Each row of a before or after table is a point. The points were changed in one or more steps. Then noise was added and the rows were shuffled. The steps act on how far a point lies along the listed directions, d1 being the first. Write out the steps. A step turns or swaps two directions, mirrors them in a line or flattens them onto one, adds a multiple of one to another, or multiplies one. Angles are multiples of 10 degrees, from the lower direction toward the higher: turns from -170 to 170, lines from 10 to 170 but not 90. Use the fewest steps. Two steps may share a direction if one is a turn and the other turns, adds or multiplies; they go together, in the order done. Otherwise the lowest direction goes first.
In the rows, zero is written as 128.

Directions:
(1): [184 103]
(2): [153 184]
Before (11 x 2)
[[ 92 203]
 [121  85]
 [116 109]
 [195 174]
 [150  83]
 [185 164]
 [109 171]
 [ 88 223]
 [153 136]
 [108  96]
 [133 133]]
After (11 x 2)
[[123 197]
 [ 47 132]
 [136 109]
 [123 208]
 [145  96]
 [161  99]
 [ 25 141]
 [179 126]
 [ 79 135]
 [133 152]
 [126 135]]
Steps: turn d1 and d2 by 60 degrees

Directions:
(1): [ 93 128 195]
(2): [70 90 98]
(3): [162  63 146]
Before (13 x 3)
[[123 116  75]
 [ 86 197 122]
 [135 117 140]
 [125 176  37]
 [132 121 129]
 [103 188  82]
 [ 62  94 157]
 [146 120  93]
 [ 84  96 183]
 [ 71 184  60]
 [ 94 113  72]
 [131 199  92]
 [127 133 179]]
After (13 x 3)
[[102  54 160]
 [ 58  46 138]
 [155 116 176]
 [131 143  89]
 [ 52 112  69]
 [ 76 174 170]
 [141 116 131]
 [ 24 172 108]
 [ 72 188 128]
 [134 119 125]
 [ 74 200  77]
 [ 90 132  75]
 [116 212 142]]
Steps: turn d1 and d3 by 40 degrees; multiply d2 by 1.6

Directions:
(1): [177 116  62 184 164 137]
(2): [103 131 184 186 182  92]
(3): [116  68 146 106 175 196]
(4): [214 155 178 106 144 136]
Before (8 x 6)
[[ 91 136  70 151  98 108]
 [152 156 129 159 154  89]
 [ 87  96  22 220 121 124]
 [ 59 114 156 145 163 131]
 [ 85  67  95 193 174 141]
 [111  83  94 149 123 175]
 [183 171 194 110 117  82]
 [156  95  91  94 112 175]]
After (8 x 6)
[[114 102  91 155 106 152]
 [ 74  32 106 183 205 186]
 [ 92 150  65 156  86  89]
 [ 87  94  16 220 122 124]
 [ 52  67 169 128 202 186]
 [180 150 196 101 134 101]
 [146 128 138 146 180 128]
 [169 147  76 113  66 105]]
Steps: add 1.5 times d2 to d3

Directions:
(1): [198  64 145 163  68 128 160 120]
(2): [119 100 149 191 207  75 159 127]
Before (8 x 8)
[[182 148 118  83  23 210 118 142]
 [188  86 104 128  51 157 136 143]
 [132 111 145 146 117 136 124 129]
 [ 51 157 152 145 224  89 108 114]
 [ 95 156 118  95 131 115 119 140]
 [153 149 114 122  61 153 136 128]
 [144 138 101  69   7 194 111 106]
 [102 171 137 123 172 101 122 114]]
After (8 x 8)
[[222  75 150 165  47 162 168 136]
 [196  49 143 169  41 137 176 102]
 [ 49 158 152 144 224  90 111 116]
 [109 152 145 140 176  90 133 112]
 [122 128 135 125 112 148 111 132]
 [177 100  95 110  48 165 125 146]
 [169 121 128 153  71 133 152 130]
 [121 111 138 144 146  85 148 135]]
Steps: mirror d1 and d2 in the line at 140 degrees

Directions:
(1): [126 181  69  94  77 190 127 128  79 118  61]
(2): [ 76 170  72 116 156  67 149  58 150  75 132]
(3): [201 121  76 148 150 107  82 150  70  68 171]
Before (12 x 11)
[[135 217  20 103 126 128 114  76  30  30 108]
 [150 163  76 139 130 123  92 106 112 115 146]
 [ 51 160 148  92 119 121 190 100 204 170 102]
 [131 133 114 157 143 119 142 118 130 117 132]
 [114 220  71  81 144 140 114  74 105  58 113]
 [ 64 226  55  78  70 164 165  90  71 101  30]
 [122 108 115 135 182  65 133 110 131  86 177]
 [198  98  95 138 131 171  72 176  75  92 134]
 [189  73 141 171 150 150  76 199  76 109 187]
 [190 103 140 153 139 134 112 170  99 122 131]
 [237 136  97 118  85 201  50 213  36 129 100]
 [135 143 110 134 133 106 129 135 127  86 179]]
After (12 x 11)
[[ 83 100 199 125  94 214 142 176 143 197  96]
 [ 11 212 104  87 132 105 192  25 144 107  85]
 [ 87 170 120 126 121 128 127  83 167 159 126]
 [ 77 223  17 100 120  89 150  63  67  33  92]
 [ 96 134 152 126 117 119 156 126 171 132 156]
 [ 67 213 105  85 162 110 136  51 161  77 126]
 [100 181 125  67  42 227 135 141 116 196  12]
 [ 80 131 153  99  94 204 143 129 153 172  62]
 [128 126 171 127 109 167 148 155 136 173  82]
 [123 128 133 159 137 119 151 117 144 128 130]
 [189 125  68 140 168  76 108 141 102  61 194]
 [ 85  90 172 126 165  88 160 116 175 139 158]]
Steps: turn d1 and d2 by 30 degrees; multiply d3 by -1

Directions:
(1): [181 156  73  88 121 194  99  93 118 139 216 131]
(2): [112  42 116 146 117 165 170 189 118 140 170 203]
(3): [163 142 135 231  74 107 174  65 144 142 155 139]
(4): [139 173 106 161 221 180 172 117 141  76  94 171]
(5): [111  90  86 151 119 190 127  86  58 175  59  93]
(6): [165  46 164 115 165 115  74  50 149 112 115 169]
Before (8 x 12)
[[185 168  55  94  99 249 102  95  80 167 229 124]
 [116  92 109 138 159 162 131 140 116 125  90 144]
 [102 128 131 126 127 147 140 180 120 111 137 113]
 [153 178 126 131 142 144 150 129 141 111 163 142]
 [114 137 129 114 122 138 126 116 104 152 112 108]
 [127 122 117 127  95 118 154 167 129 125 118 154]
 [110  97 113 163 102 140 143 120 124 134 110 138]
 [146  86 158 121 145  99 111 121 177 116 158 151]]
After (8 x 12)
[[173 189 104 115 137 170 139 113 138 113 200 140]
 [138  83 165 125 146  92 116 124 181 114 144 152]
 [121 118 121 131  96 112 157 172 128 127 112 152]
 [138 101  90 123 157 188 120 126 110 126 125 147]
 [107  94 117 166 101 138 143 120 123 135 107 138]
 [102 126 128 124 125 149 142 180 119 110 139 114]
 [182 166  56  95  99 248 105  98  82 166 223 124]
 [108 133 135 121 121 130 131 123 108 149  99 110]]
Steps: add 1.5 times d4 to d1

Directions:
(1): [126 162 133 156 167 178  16  82 168 181 102 114 174 142 163 150 191 112]
(2): [122 152  15 126  24 112  71 157 144 107 109 131 130 185  96 108 132 128]
Before (11 x 18)
[[125 134 122 133 128 131 122 129 131 131 120 127 133 130 131 125 131 129]
 [136 124 151 136 157 128 135 115 127 140 128 128 136 117 143 135 132 130]
 [125 132 116 123 121 126 141 129 125 122 129 129 125 138 124 126 122 128]
 [126 120 138 119 119 116 157 137 114 113 145 140 115 118 118 126 116 133]
 [130 116 174 130 174 131 163 118 123 136 142 124 115 104 141 133 122 133]
 [125 119 126 114 118 113 151 138 115 112 136 130 115 129 114 116 116 129]
 [129 130 124 131 116 118 131 141 125 120 130 129 124 128 120 130 123 129]
 [124 116 123 121 111 112 151 141 119 109 132 134 111 131 119 122 113 131]
 [128 125 115 130 115 126 129 136 130 128 125 130 132 136 124 123 133 125]
 [126 117 131 134 133 124 147 133 118 119 139 134 116 131 123 130 112 131]
 [127 138 126 127 126 130 119 130 124 125 127 129 130 129 130 130 127 124]]
After (11 x 18)
[[127 139 119 126 119 128 119 134 124 123 126 130 129 132 128 128 126 124]
 [126 118 140 136 145 131 142 127 121 126 138 132 121 128 128 134 118 130]
 [126 123 149 123 134 125 144 127 120 123 143 138 123 116 126 131 125 131]
 [134 102 248 132 245 143 196  96 114 153 153 121 116  67 164 148 122 133]
 [127 130  96 130  99 124 118 140 133 126 122 130 133 145 119 120 134 125]
 [138 114 190 136 192 131 161 108 120 144 136 127 132  97 153 141 127 131]
 [125 125 123 119 120 120 132 132 122 118 131 128 122 133 118 118 126 127]
 [123 124 113 126 108 118 128 137 128 116 125 133 118 138 121 123 123 128]
 [125 135 114 131 120 128 122 133 130 129 119 128 131 133 128 123 129 129]
 [125 136 104 125 112 126 129 130 129 123 125 128 127 144 123 125 125 127]
 [129 134 112 132 107 118 119 142 129 121 127 129 127 135 118 129 126 129]]
Steps: multiply d1 by 0.4; multiply d2 by 2.5

Directions:
(1): [ 96  88 162 154  74 152 169 152  73  91  22  80  74 106 119 114 114 154
 122 199]
(2): [210 143 195 213 146 133 117  81 150 137  85 165 152 107  83  61 169 184
 127 107]
Before (9 x 20)
[[105 132 100  89 143 104 130 137 120 133 148 122 128 157 138 147 111 114
  136 111]
 [ 41 107 100  89  80 150 171 160  91 107 110  86  68 148 149 153  73  99
  113 195]
 [109 128 134 111 106 139 134 135 125 137 109 125 118 125 130 136 141 146
  112 153]
 [125 140 101 106 153 112  95 131 182 160 201 152 176 158 144 152 116 128
  125  89]
 [ 32  92  98  84  85 149 156 191  64  84  82  54  70 110 153 159  85 111
  134 198]
 [ 54 113  91  68 103 143 135 158  80 127 145  83  99 166 164 166  79  93
  145 158]
 [143 130 115 127 157 102 107 135 163 154 170 161 163 134 136 132 128 118
  158  79]
 [ 52  95  78  35 109 118 139 162  95 125 153 102 104 147 154 165  81  90
  130 163]
 [129  96 176 147  66 152 171 151  72  95  27 101  83  75 128 120 114 151
  109 194]]
After (9 x 20)
[[128 102 188 196  98 160 152 138  82  88   8  90  88  79  95  71 132 187
  129 189]
 [220 135 206 198 118 140 135  97 129 128  69 165 143  73  99  77 156 178
  111 126]
 [ 83  76 148 110  81 136 162 147  72 106  49  92  84 117 117 109  99 146
  126 203]
 [ 96 115 118 104 124 114 146 145  98 119 101 103 108 147 130 138 107 128
  132 139]
 [ 92 100 160 143  86 163 151 140  63 112  54  81  85 137 127 111 100 148
  141 185]
 [127 133 147 129 114 140 128 124 133 141 106 136 128 124 122 121 151 156
  111 144]
 [115 110 177 181  80 159 173 120  97 103  35 109  78 121 102  82 109 163
  109 196]
 [ 93 111  92  92 132 107 125 166 136 139 160 129 135 138 156 160 104  97
  158 112]
 [ 67 110  86  79 114 123 123 168 139 138 165 108 133 156 162 178  84 114
  125 142]]
Steps: turn d1 and d2 by 70 degrees

Directions:
(1): [132 127 153 170 105 109 101 144 152 158 192  19 146 171 161 104 119 249
 146 130 143  90  95 124 124 182  64 142  70 129 114 152]
(2): [138 175 128 160 106 128 134 105 117  66  65 191 141 187 152 182 172 142
 239 126  55 110  83 102 106 149 132 195  81 117 143 152]
Before (9 x 32)
[[111 132 125 123 131 135 134 137 121 109 134 131 127 121 134 132 126 112
  123 119 133 129 136 127 121 115 140 124 144 138 132 126]
 [132 105 113  97 129 136 142 121 129 128 118 144 111  98 114 122 126 100
  102 124 130 140 141 137 137  87 146 116 148 135 139 115]
 [132 122 119 121 124 130 138 131 131 123 119 137 135 129 124 133 130 118
  119 133 132 139 118 130 137 117 135 124 133 139 130 130]
 [128 123 160 174 115 120 111 149 157 158 188  20 143 170 151 112 130 249
  153 135 148  98  96 133 130 184  64 146  59 130 108 158]
 [129 109 120 111 136 134 113 144 121 166 168  93 112 110 124 106 112 106
   80 134 157 137 143 149 131 108 130 103 145 122 127 129]
 [114  98 116  87 158 149 132 132 127 154 141 135 112  83  97 109 105  83
   64 139 164 144 179 138 137  97 148  95 172 141 116 117]
 [123 134 124 118 124 117 139 130 126 123 123 137 137 120 136 126 131 109
  134 133 130 129 124 138 128 136 134 134 130 132 134 117]
 [123 132 120 111 128 125 138 130 125 131 124 129 122 103 117 121 125 107
  101 125 139 153 132 134 127 119 141 120 163 134 124 109]
 [134 115 128 113 131 125 128 136 124 131 127 131 112 108 128 116 125 104
  103 135 146 134 148 144 130 112 143 106 136 128 130 113]]
After (9 x 32)
[[137 128 125 119 127 126 132 128 118 111 103 159 114 120 132 134 138  95
  133 133 124 133 139 139 123 113 151 123 128 125 136 116]
 [134 111 112 100 127 136 144 117 126 117 106 158 112 104 115 130 133  97
  117 124 118 139 136 134 134  88 151 124 144 134 142 117]
 [133 150 154 184 106 123 118 132 146 115 136  80 147 196 157 150 157 232
  215 134 102  95  76 119 118 186  80 184  43 123 119 168]
 [112 133 124 123 130 135 133 137 121 108 135 130 128 121 133 131 125 113
  123 119 133 129 135 126 121 114 140 124 145 138 132 126]
 [125 143 117 114 124 126 141 124 121 117 106 151 123 113 120 133 136 101
  122 124 122 152 126 129 123 119 146 133 158 132 129 112]
 [120 134 108 100 148 153 142 111 112 100  77 212 118 115 107 156 141  60
  142 137 107 141 155 120 123  99 169 142 154 132 131 128]
 [137 146 112 125 124 140 125 122 106 108 101 173 117 143 133 156 149  84
  162 131  96 132 117 131 116 109 151 152 125 113 143 142]
 [122 129 124 117 125 118 137 132 127 130 132 127 137 115 135 120 125 111
  123 134 138 131 128 141 130 136 132 129 133 133 132 115]
 [130 121 119 121 124 130 138 132 131 126 122 133 134 127 124 131 128 120
  114 134 135 139 119 131 139 117 134 122 134 139 130 130]]
Steps: mirror d1 and d2 in the line at 20 degrees

Directions:
(1): [178 103  91 125  43 173 114 201 140 135 161 168 122 188 174 124 178 159
 133 145  80 120 101 122 187 179 116 168 156 240 191 124 114 155 129 126
 121 130 117 148 142 170 129 150 131 148  84 126]
(2): [104 109  78 161 147 117  98 107  86 138 148 102 159 156 160 213 159 147
 169 190  71 166 134 152  55 163 163 154 137 118 118 125  70 144 113 124
 173  65  91 190 164  75  82 122 166 120 181 112]
(3): [ 87 151 203 109 183 187  74 130 114 148 127 188  99 127 137 142 123 181
  93 173 178 126 132 160 141 138 150  96 178 181  76  91 100 113  81 100
 104  97  95 154  88 119 100 181  55  75 115 166]
(4): [ 72 151  88 100 126  77 114 173  82 156  72 152 162  78 127 154 178 122
  83 187 122 161 115 119 115 161  55 140 135 146 143  74 219 146 159  83
  95  80 151  99 117 138 190  80 111 108 164 138]
(5): [ 22 130 137 144 118 137 160 113 135 155 113 155 102 129 157  76 148 125
 127 115  90 115 155 171  56  91 119  63 132 217 155 154 137 117 159 131
 249 138 136  76 141 122 150 173 150 146 131 136]
(6): [ 90 179 150  83 132 169 235 145 190 118  73 142 160  93 181 134 138 132
  98 129 114 111  43 130 187 174 161 171 118  94 113 108 140  96 102 183
 158  80 131 122 167  85 100 159 156 137 143 110]
Before (14 x 48)
[[104 140 141 132 197 149 157  95 141 123 114 103 137 136 155 169 115 138
  132 166 115 143  99 146 112 162 186 157 123  39  74 140  78 107  71 177
  149  58 115 172 152  66  76 132 124 106 164 109]
 [114 131 115 111  97 109 118 155 110 141  95 140 114  90  94 147 158 122
  108 158 139 157 121 148 144 145  61 130 143 156 132 104 165 144 157  83
  111 122 140 121 132 146 170 126  95 107 136 127]
 [212 122 127 135 148 111 128 102 136  99 170  66 145 136  98 174  78 128
  145 106 148 128 123 105 152 137 196 160  98  25  97 131  61 119 102 149
   84 123 121 175 128 110  83 124 132 124 139 107]
 [149 134 128 124 139 102 105 100 104 140 123 109 131  82  88 121  99 114
  114 103 163 148 135 105 119  95  97 134 126  89 118 113 148 104 135 121
   77 156 116 105 110 148 159 114 105 116 120 121]
 [125 132 109 137  71 117 153 138 160 129 116 125 135 116 135  98 144 120
  142  91 103 101 137 126 131 110  94 128 110 152 164 134 169 134 175 133
  144 147 140  81 132 148 148 105 143 154 100 121]
 [ 81 153 157  96 117 155 137 145 140 145 104 164 116 114 117 119 143 146
   94 130 120 137 101 136 150 151 111 120 151 193 149  96 151 103 111 111
  117 117 119 112 108 117 141 152 100 128 114 145]
 [118 173 128  89 189 143 170 128 129 109 100 109 174 100 125 197 120 131
  110 170 115 155  87 131 164 174 174 191 131  26  65  85 126 103 106 148
   92  58 110 160 135  77  77 107 135 139 171 125]
 [164  81 126 149 139 124 118 102 139 116 160  87 132 132 124 144 108 115
  170 106 118 136 134 126 115 111 178 128 114  59  91 140  59 124 117 159
  132 141 110 156 138  93  67 131 140 125 135 115]
 [196  75 112 151 120 101  77 107 106 106 184  89 135 144  88 129 113  87
  162  87 125 130 173 122  86 122 126 127 112  97 147 146 116 129 146 135
  125 170 122 145 113 135 134  85 143 139 121 102]
 [171 167 120  82 189 124 168  89 136 129  87  96 183  92 115 201 105 141
  110 170 137 159  81 122 146 170 147 191 122  10  73  90 151 114  99 137
   75  61 130 158 135  73  84 109 141 126 177  96]
 [249  65 112 173 150  96  95  96 110  87 182  42 153 160  94 174  80 115
  196 115 108 156 162 102 116 135 163 163 102  27  98 159  57 145 115 149
   70 153 111 211 151 122  81  94 158 150 144  97]
 [ 76 141 196  97 121 194 193 147 170 122 102 184 108 119 160  73 128 156
  112 102 157  95 110 165 171 119 137 100 130 166 128 118 113  86 123 154
  174 134 133  93 132 138 135 197 117 142  94 117]
 [ 98 123 127 128 133 101 106 101 112 154 104 144 113 133  96 125 125 106
  126 120 142 123 151 142  98  99 105  98 126 124 127 135 154 114 139 120
  143 157 148  86 124 140 145 106 127 141 142 133]
 [169 116 102 133 134  65 112  99 100 120 128  93 122 124  99 101 118  77
  152 103 136 136 158  92  91  91  91 125  89  82 143 156 156 149 165 118
  116 149 138 118 123 144 162 103 144 127 151 111]]
After (14 x 48)
[[130 133 135 108 114 125  89 146 111 141 125 142 119 122  84 138 139 140
  105 138 132 152 123 117 150 148  94 130 150 170 150  94 153 121 117  88
   64 128 120 129  92 134 152 113  89 123 115 146]
 [134  97 123 145 143 130 130  91 127 110 159  94 152 137 136 154 125 102
  162 106  94 130 139 151  66 143 172 135 114  92 129 142  88 109 124 166
  195 121 105 158 148  82  94 122 173 141 150  92]
 [ 90 120 125 152 147 124  96  79  93 157 140 119 119 112 121 132 119 134
  135 123 121 155 157 146  54  93 125 105 143 147 122 129 103 105 132 121
  161 135  91 120 128 123 134 154 123 116 136 124]
 [111 110 120 134 113 144  93 120 115 157 131 162 111 176 136 150 149 138
  141 146 110 125 137 158 109 133 135 119 152 175 139 133 105 122 119 126
  161 136 118 127 141 133 109 139 134 144 133 131]
 [127 115 140 148 152 141 114  82 118 131 152 122 102 165 153 117 124 124
  170 124 113 124 151 141  71 105 161 110 123 141 122 167  70 133 121 141
  190 120  91 159 141 104  92 184 147 119 147 116]
 [ 89 147 127 133 149  75 201  82 148 119 111  72 142  83 103 111  90  89
  124  76 126 118 136 129  83  88 156 100  72  48 120 148 132 101 156 156
  188 133 161  85 141 102 139 129 164 147 166 108]
 [183 108 137 156 100 156  86 118 146 120 170 123 115 158 126 135 121 157
  167 107 127 104 156 134 142 117 142 133 135 146 129 135  89 139 129 124
  103 145  97 146 114 140  91 126 111 129  83 132]
 [ 50 188 189  81 180 145 205 118 160 123  75 147 115  70  97  68  95 102
   77  95 152 111 130 145 150  87 127  92 123  97  91 117 190  80 154 141
  146 139 154  52  97 125 147 142 109 156 128 153]
 [ 74 183 195  83 192 143 201  63 169 148  67 141 112  71  99  70  77 122
   81  95 170 109 132 157 109  75 121  74 122 103  88 129 190  85 137 136
  165 139 162  55 101 109 138 168 116 140 134 126]
 [ 97 123 145 148 179  97 222  66 156  99  98  54 164  91 131 124  85  87
  164  90  85 137 131 138  70 109 169 120  75  19  87 167 105  97 134 192
  199 129 139 135 185  71  95 134 201 167 184  90]
 [119 128 158 122 135 149  90 125 110 137 123 145  96 112  97 166 133 149
  122 166 159 151 131 169 139 140 113 116 160 148  93 108 101 132 117  88
  115 115 106 162 123 123 118 162  77  85 131 136]
 [106 104 107 130 110 102 191 123 163 124 110  97 148  95 141 104 132  87
  147  91  92 127 110 125 112 109 144 123  92  76 127 140 127 118 154 173
  180 140 146  95 160  97 114 124 171 151 145 107]
 [ 67 159 145 101 135 130 228 139 182 131  63 138 117  93 146  56 126  96
   86 104 121 108  93 129 149 125 106 123 102  99 134 149 191 101 136 178
  169 120 180  57 139 126 172 127 124 141 126 115]
 [174  88 104 120  66 112 100 187 100 124 137 151 126 139 107  98 151 133
  133 120 148 131 150 116 168 127  58 134 122 161 180 111 156 143 170  98
   74 163 154 102 109 201 195 100 110 148  89 112]]
Steps: turn d1 and d5 by -90 degrees; turn d2 and d6 by 90 degrees; swap d3 and d4
